Each row of a before or after table is a point. One or more steps were done to the points. Then noise was added and the rows were shuffled. The steps act on columns, c1 being the first. Name the steps. A step turns or swaps two columns, mirrors them in a line or flattens them onto one, adds a multiple of one to another, or multiplies or shifts one. Angles are multiples of 10 degrees, from the lower column toward the higher: turns from -170 to 170, lines from 10 to 170 but not 90. Use the fewest steps. Two steps may share a column if one is a turn and the other turns, adds or multiplies; they go together, in the order done. Otherwise the lowest column goes first.

Before (9 x 2):
[[ 11 -31]
 [-29 -31]
 [ 11 -45]
 [-38  11]
 [ 22  -1]
 [-10 -34]
 [  6 -15]
 [ -5  18]
 [  1  18]]
After (9 x 2):
[[-27  34]
 [ 56   0]
 [-94 -11]
 [ 27  34]
 [-11 -20]
 [ 26  46]
 [-71  34]
 [ 17  13]
 [  2 -15]]
Steps: multiply c1 by 2.5; multiply c2 by -1

Before (9 x 4):
[[ 51   0  26  21]
 [-19  29  34  16]
 [ -5  17 -61 -13]
 [ -8 -14 -54   6]
 [ -2  17  35  -5]
 [-25  -2 -52  -6]
 [  7  -6  44   5]
 [-13  38 -10  39]
 [ 38  19 -24 -17]]
After:
[[-21  73  72 -19]
 [  3  -7 -12 -24]
 [ 23  48  16  33]
 [-43  92  30  -5]
 [ -9 -37 -13  -5]
 [ -2 -15  86   7]
 [ 12  43 -19 -10]
 [  4  45  76  -6]
 [-12   2  67  53]]
Steps: turn c1 and c4 by 80 degrees; multiply c2 by 2.5; shift c3 by 40

Before (13 x 8):
[[-14 -42  -3 -24 -36  -3 -30 -48]
 [ 22 -17 -37  14  16  35 -17 -29]
 [ 24 -59  18 -35  27  28 -14 -29]
 [  3   4 -42  -1  27  29 -70 -37]
 [-23 -95  15 -15 -21 -41 -20 -39]
 [-41  52 -22  48  27  16 -18  71]
 [-32 -27  69 -79 -54 -68 -14  17]
 [  6  18   0  -8   9 -62  -2   9]
 [-37 -14  55 -66 -62 -51  16  22]
 [ 12 -58  90 -39 -85 -69 -30  -1]
 [ 12  -6 -59   8  -6   2 -45  52]
 [ 24 -32 -18 -11 -22  29  11 -57]
 [-26  32  21  32 -10 -22 -42  41]]
After (13 x 8):
[[-21 -95 -16 -27  73 -41 -18 -39]
 [ 23 -15   0   2  59  31 -17 -27]
 [  5   5  11  -9  45  28 -68 -35]
 [-39  54  19  38 -22  14 -19  72]
 [ 25 -34 -26 -21  41  32   9 -56]
 [-32 -28 -27 -91 -59 -68 -12  18]
 [  3  18  11 -18 -14 -63   1   8]
 [-24  32  -1  21 -54 -17 -41  40]
 [ 25 -58  31 -46  51  28 -16 -29]
 [ 10  -2 -29  -1  59   4 -43  52]
 [-13 -41 -35 -32  32   0 -33 -51]
 [-36 -17 -39 -75 -56 -52  19  23]
 [ 12 -62 -50 -49 -51 -69 -30  -1]]
Steps: turn c3 and c5 by -70 degrees; add -1 times c2 to c5; shift c4 by -10

Before (11 x 11):
[[ 12   4   9  25  65  13 -72 -39 -66 -13  34]
 [-36 -79 -41  13 -19 -27 -58  -4  -7  25 -25]
 [ 45 -37 -44  41   2 -17 -29  11  19  67  27]
 [-44  34  21  42 -48  67   3 -24 -81  21  62]
 [ -6 -46 -24 -20  47  12 -16 -21  42  34  10]
 [ 40 -31 -91 -22   4 -34  30  49   5  31  -3]
 [ 42   2  18  39 -17  62 -25 -41 -47 -65  87]
 [ 63  32 -16 -50 -34 -70  21  53  52  28  53]
 [ 72 -45 -18 -24   0  -9 -17  55  25  44 -45]
 [-41  35 -12  50  37  53 -70   5   4 -31  43]
 [-20  -3  44  70  29  20   1   0 -36 -33  59]]
After (11 x 11):
[[ 11  47 -17 -18 -37   6 -50  50  13 -92  -3]
 [ 66  39 -41 -14 -40 -22 -32  56  32 -25 -44]
 [ 10  78 -17  11 -59 -32  67  -2 -14 -45 -29]
 [ 53  39 -57  44 -37 -12  -8  11   4 -55  27]
 [-38 -66 -25  11 -88 -29  27 -25 -92  17  60]
 [  7  27 -27  -6   7 -40  13 -22  47 -29   8]
 [ 12 -59  32  47  -3 -14  80   7 -12  -6  42]
 [ 47 -43  63  23 -59 -47 -10 -43 -59  28  87]
 [ 36  23 -24 -28 -75  75 -56  54  69 -20  53]
 [ 56 -11  11   0  24  -6  48 -40 -69  10  35]
 [-16  -9  23  53 -11 -18   8  -2 -57  48  59]]
Steps: mirror c1 and c7 in the line at 160 degrees; turn c2 and c6 by 140 degrees; turn c3 and c10 by 100 degrees; turn c4 and c9 by -20 degrees; shift c5 by -40

Before:
[[ 18  24  19  -7   5 -50 -38  47 -25  -3 -43   7 -21  11]
 [ 56 -25  25  26 -25  44   6 -11  -9 -32  28   4  31  12]
 [ -2   7 -32 -24   8  10 -33  -9 -15   8   4  13   3 -16]
 [ 19  -1  -6  -2  11   6   5   0 -52 -10  29  -1  28  -8]
 [ 36  -4   9  34 -32  32 -11  13 -11   3  26 -43  26  37]
 [ 71   6  13  14 -22  12   8 -15  10  -8  -6 -59  48  65]
 [ 34 -21 -26 -10  11  17  -5  25 -21 -16  18   4   8  22]
 [ 40  -8 -10  18  28  13  -3  -6 -10  25  10 -10   2   1]
 [ 29  20 -38  33  33 -24 -10  25  42   1 -38 -54  52  -8]
 [ 34  42 -50  44  13  -9   0  21  16  23 -53 -19  44  15]
 [ 32  26 -23  23  -2 -58  16  34  50  21 -28 -28  40  18]
 [ 19  61  -8 -27   0 -22 -11  43 -14  -2 -33 -17 -47  -7]]
After:
[[-49  62  10  43  14  -4   0   1  24  23 -62 -21 -34 -41]
 [-56  33  -5  20  -2 -55  14  15  53  25 -45 -28 -24 -15]
 [-18   8  21   1  10   4   6  -3 -49 -12  32  -1 -25  20]
 [-46 -27  -6  22 -25  45   5 -38 -17 -37   4   2 -31  31]
 [-29   9  -6  14  27  10  -1 -27 -14  29   8 -11  -5  12]
 [-41  17 -15  -8   8  14  -5   0 -35 -17 -15   5   0  26]
 [  9  32   5 -21   8  11 -29  -6 -14   8  27  12  -6  -4]
 [-40 -12   6  30 -33  31 -16  -9  -8  -1 -31 -44 -15  40]
 [-58 -10   4  16 -24  10  13 -42  10  -5 -96 -58 -52  25]
 [-31  26  56 -27   4 -22 -10   6  14   0 -18 -17  61 -31]
 [-40  -8  37  -6   6 -49 -39  13  -5  -4 -49   5  36 -29]
 [-47  45 -16  29  35 -24 -12  13  43  -3 -20 -58 -42 -34]]
Steps: turn c8 and c13 by 160 degrees; turn c1 and c8 by -140 degrees; turn c2 and c3 by 70 degrees; turn c3 and c9 by 30 degrees; turn c11 and c14 by 60 degrees; multiply c11 by 1.6

Before:
[[ -2   2  11   0  -5  -7 -15   4  -3  19  20  -3 -15  -2  -3 -25  14  -7
   25   1]
 [ -9  -6  -3  -4 -14  -7   1   2  -1  -5   8 -17   3   3  -2   1  39   6
   31  15]
 [  6  19 -21   3  10  16  -8  -4  -1  -1  -1   8 -17 -15 -24   2  -7 -17
  -27  -7]
 [-19  14  13   2 -12 -12  14  -2  -2  -1  21   0   1  -4  -9  -9  18  11
   26  -3]
 [  5  13  -5  25  -1  13  -4  -4 -11 -13   1   8  -2  -9   5   6 -17   0
  -23   4]
 [-25  14 -38   4 -13  -2 -10   3   4  -8   1  28 -16  36  21  10  23 -18
  -41 -11]
 [  9  11  -1  -5  -5 -11 -10   3  -1  13   9   5   2  12 -15  -5  30  17
   47   8]
 [ -4  17 -14  22   7  14  -2  -8   9  11 -20   4 -22   2  -6  -3 -11 -16
  -15 -11]]
After:
[[-15  -7  -2  -5   0 -11 -10  17   0  17   9   5   2   2 -16  -6 -31  17
   48   0]
 [-14  -5  27  -1  -3  -7 -15   1  -3  14  19  -3 -16 -14  -4 -25 -14  -8
   26  -2]
 [  4   2 -35  22   1  15  -2  29   8  10 -19   4 -21  -6  -6  -2  11 -16
  -15   0]
 [ 19  -3 -52   3   4  15  -8  30  -2 -11  -1   8 -16 -13 -24   0   6 -17
  -27   3]
 [ -5  -8 -95   4 -15  -3 -10  20   4  18   2  28 -16  32  20   9 -23 -17
  -41  -8]
 [-31  -4  33   2 -10 -12  13  22  -3  -4  21   0   2  -3  -9  -9 -18  10
   27  -7]
 [-24   1  -7  -4  -4  -6   0  -8  -2  -2   8 -17   3   5  -1   1 -39   6
   30  -2]
 [ 17  -2 -12  25   1  12  -4  21 -12 -16   1   7  -2   3   5   6  17   0
  -23   0]]
Steps: add -0.5 times c19 to c1; turn c2 and c8 by 110 degrees; multiply c8 by 1.6; multiply c3 by 2.5; flatten c5 and c20 onto the line at 30 degrees; turn c10 and c14 by -40 degrees; multiply c17 by -1

Before (9 x 48):
[[ 16   1 -55 -51  12  20  14 -14 -30 -20  46  30 -52 -35 -38  31   4 -11
  -16 -29 -25  25   1  23  -5  31  -3 -27  22  24  34  21 -39   1 -13  34
  -38  20  23 -50  29  33  31 -42  16  13   1  48]
 [ 43  26  20 -36 -18 -23 -41 -30  11   9  41  42 -10 -21  21 -35 -51  38
   28  21  50   9  19  38  20 -31  13  13 -36   5 -39 -65 -57   3  16  39
    4  24  37   1 -15 -22  23  33 -62  38  23 -23]
 [  5   7  10 -49  -9  38 -30   4  34  39 -51  58  35  -7  43 -46 -35   7
   33 -28 -34   1  33  45 -18  24  -4  -5  -6  20 -23 -29  -1  -4  44 -32
   -5 -15 -17 -18  62  21  45  37 -90  27   7  -4]
 [-16   0  48   1   0  44 -12  45   4  40  18  53  24  20 -41 -20  31 -17
   21  15  39   6   9  18  56  19   8 -14  33  26 -27  31   3  23  60 -50
   18  30 -46  38  30 -18 -30 -24 -51  26  22  26]
 [-45 -17 -41  24  11   0  37 -54 -22  32  11 -36   7  -8  38  43 -15  19
   34  23  58  -9  28  -2  51   4  40  49  13 -29 -38 -47 -15  29 -29  -3
   13  38  35  27 -16  11 -36 -44 -77  38  71  -8]
 [-57 -24 -29 -28 -42  60 -13 -40 -16  65 -18 -30  13  48 -38  36 -16 -16
   16 -32 -15 -16  -6  -9 -10 -17  50  42  -1  59 -11  28  -9  30 -36 -19
   17 -56  11 -15 -26 -16  43  32   0 -17  12   3]
 [  3 -46 -18 -43 -37 -11  -4   7 -18  -5   3  18 -32 -34 -42  38  30  -9
  -22  41 -29  18 -22  -4  18 -73  34   2   1  37  33  22 -18  33  21 -44
   14 -53  12 -58 -32 -28 -20 -41  -6 -46  16  26]
 [ 28  35  34  32  46   5 -38  42  17  23  -8 -36  -5 -43  -3  16  14  39
   -9  29   0  16 -14 -34  57 -53 -26 -17 -20  25 -42  30  17 -51  21  12
   47 -56  11 -37  36  14 -23  31  13  -4  71  12]
 [-42 -27  -3  41  -6  19 -11  28  40  79  44 -30 -18 -14  53  40 -35  23
  -11  29 -20   9 -48  -8  12  -1 -47   8  -4 -32  26  38   3 -43 -25 -56
   40  -7  46  32  47  21  -7 -27  17 -30  72  12]]
After:
[[ 14 -43 -54 -53  11  19   8  -9 -28 -17  40  33 -52  41 -42  33   9 -15
  -13 -32 -25  25  -6  18  -3  33  10 -32  23  23  33  19 -33   3 -14  38
  -38 -11  25  43  28  34  24 -43  15  10   2  44]
 [-42  46   0  46 -12  20  -8  29  39 -63  44 -24 -23 -39  56  44 -12  17
  -14  29 -22  12 -46 -11   4  -1  48  11  -7 -31  29  37   1 -42 -25 -57
   40  33  41  -2  48  19  -5 -28  11 -28  69  12]
 [  6 -19  11 -50  -7  36 -33   6  32 -29 -49  54  37 -29  43 -52 -58  14
   33 -30 -40  -2  36  54 -22  24   1  -3  -6  21 -22 -29  -2   0  51 -36
   -4  10 -15   4  62  17  47  38 -91  29   5  -4]
 [-48  36 -42  19  11   0  38 -52 -24 -27  19 -35   6  14  40  39   6  14
   36  29  55  -6  27 -10  50  12 -38  41  13 -30 -38 -43 -12  25 -34  -4
   14  35  37  -4 -15   8 -36 -41 -80  39  70  -2]
 [-54   1 -29 -34 -37  58 -11 -40 -18  -1 -20 -29  16 -96 -40  36  11 -14
   14 -28 -13 -19  -5 -11  -8 -18 -42  45  -1  62  -7  26  -9  32 -40 -25
   14  32  10  32 -27  -9  46  34  -1 -16  12   3]
 [-19  34  51   7  -2  40 -13  48   1 -15  20  51  27  -6 -41 -26  -8 -19
   24  13  33   4  10  16  60  17  -9 -12  32  26 -23  34   5  26  59 -52
   17  48 -43 -29  27 -17 -29 -29 -47  26  19  26]
 [  9 -18 -19 -42 -36 -11  -2   9 -18 -26   6  16 -38 -18 -39  36  13  -9
  -22  37 -30  20 -20  -1  20 -76 -36   3   1  32  37  24 -17  31  24 -41
   14 -55   9  96 -31 -26 -18 -40  -8 -47  15  27]
 [ 46 -14  19 -37 -18 -22 -45 -26  11 -25  43  49 -12  27  21 -35 -63  37
   27  17  51  12  23  37  21 -32 -15  12 -32   2 -35 -62 -56   0  14  33
    7   3  33 -29 -13 -25  27  30 -63  36  25 -24]
 [ 30 -49  33  29  52   3 -35  41  16 -54  -8 -42  -9 -41   0  12   1  38
   -5  25  -2  16 -14 -30  56 -48  27 -17 -26  31 -46  31  19 -53  16  13
   44 -45   6 -11  34  20 -23  27  11   2  72  12]]
Steps: turn c2 and c40 by -130 degrees; multiply c40 by 1.3; turn c10 and c14 by -130 degrees; turn c14 and c38 by -50 degrees; add -0.7 times c35 to c17; multiply c27 by -1
